Every row gives one point. Each table stands for the endless flat space through its points: a line for two points, a plane for three, and so on. Write the one point that lies in both, or say that there is none.
In the rows, zero is written as 128.

First, 3 rows:
[[146 142 126 125]
 [122 149 145  88]
 [152 159 165 103]]
Second, 2 rows:
[[152 139 143 106]
 [155 133 141 104]]
They share: [146 151 147 110]

First (3 x 8):
[[130 118 146 117 143 109 118 113]
 [100 136 143 120 170  94 136  92]
 [108 121 163 109 164 113 142  82]]
Second, 2 rows:
[[128 128 150 120 165  97 134  98]
 [116 122 152 110 153 109 136  88]]
They share: no point

First:
[[ 96 175 156 128 132 159  95 125 131 128 113]
 [138 119 144  92  90 151 109  81 133 176  91]
 [110 147 148 116 122 155 105 109 125 144 115]]
Second, 4 rows:
[[127 149 152 102  99 139 116  97 106 169  94]
 [118 151 162 117  79 125 118 120 100 170  98]
 [ 73 143 145 102  83 127  93 141 132 154 119]
 [ 94 145 165 123  79 125 109 138 118 155 113]]
They share: no point

First (2 x 14):
[[105 155 106 161 152 113  91 140  93 100 122 160  95 106]
 [117 152 118 158 128 113 109 143 117  97 137 142 101 127]]
Second (2 x 14):
[[ 86 164 130 165 161 113 121 126 121 119 129 131  94 112]
 [114 156 106 161 129 121  97 154  89  99 125 163  98 104]]
They share: no point

First (2 x 20):
[[111 105 159 159 147 152 158 128 156 120 141 141  96 115 141 100  96 147
   92 105]
 [123 113 161 161 139 144 172 124 154 128 147 129  92 115 137  90  86 149
   82 111]]
Second:
[[102 119 134 179 139 156 136 127 142 110 144 123  89 136 131  99 101 152
  115  90]
 [104 107 150 165 147 156 146 129 152 114 140 139  95 122 139 103 101 148
  103  98]]
They share: [105 101 158 158 151 156 151 130 157 116 138 147  98 115 143 105 101 146
  97 102]

First:
[[110 137 140 101 151 136  81 106 140 113 107  94 136 145 139 106 119 129
  138 126 117 139 100 100]
 [117 124 161 103 142 156  88 113 114 103 112 112 105 136 142 105 123 140
  143 108 107 105  79  88]
 [117 145 130 112 152 124  96 109 138 131 108 104 115 147 133 116 121 150
  124 123 124 108 109 111]
 [ 95 177 102 108 167  87 116 131 165 151 100 117 135 168 132 111 138 162
   86 125 149 124 145 131]
 [ 99 138 165  90 163 161 127 138  92  99 115 141  83 142 152  99 156 174
  122  88 104  66  67  83]]
Second, 4 rows:
[[104 136 145 105 158 112 109 114 145 107 127 124 129 176 160  95 155 134
   98  93 134  74  90  90]
 [ 94 160 129 127 182 132  93 146 117  95 101 138 123 152 164 105 143 144
   86  93 118 112  98 112]
 [ 69 164 147  91 170 169 103 148 113 122  73 135  98 124 123  87 137 182
  121 111 104 142 124 119]
 [ 83 160 144 106 160 162  97 151 116 109  79 146  90 119 146 100 126 170
  111 112 112 134 130 107]]
They share: no point

First (3 x 24):
[[121 138 110 105 144 103 102 141 122 120 102 108 102 135 120 115 126 132
  114 132 134 105 126 108]
 [133 144 112 135 134 149  76 133 136 158  74 114 134 169 112 131 112 132
   72 168  96 105 102 122]
 [140 130  99 130 149 120  95 120 145 141  96 120 121 143  94 122  98 112
   95 144 123 100 108 136]]
Second, 2 rows:
[[130 134 106 121 152 109  95 136 122 134 103 115 115 133 119 121 111 127
  103 136 123 109 112 119]
 [134 131 104 129 160 107  92 136 116 140 108 119 121 126 124 124 103 126
  100 134 118 114 104 123]]
They share: [126 137 108 113 144 111  98 136 128 128  98 111 109 140 114 118 119 128
 106 138 128 104 120 115]
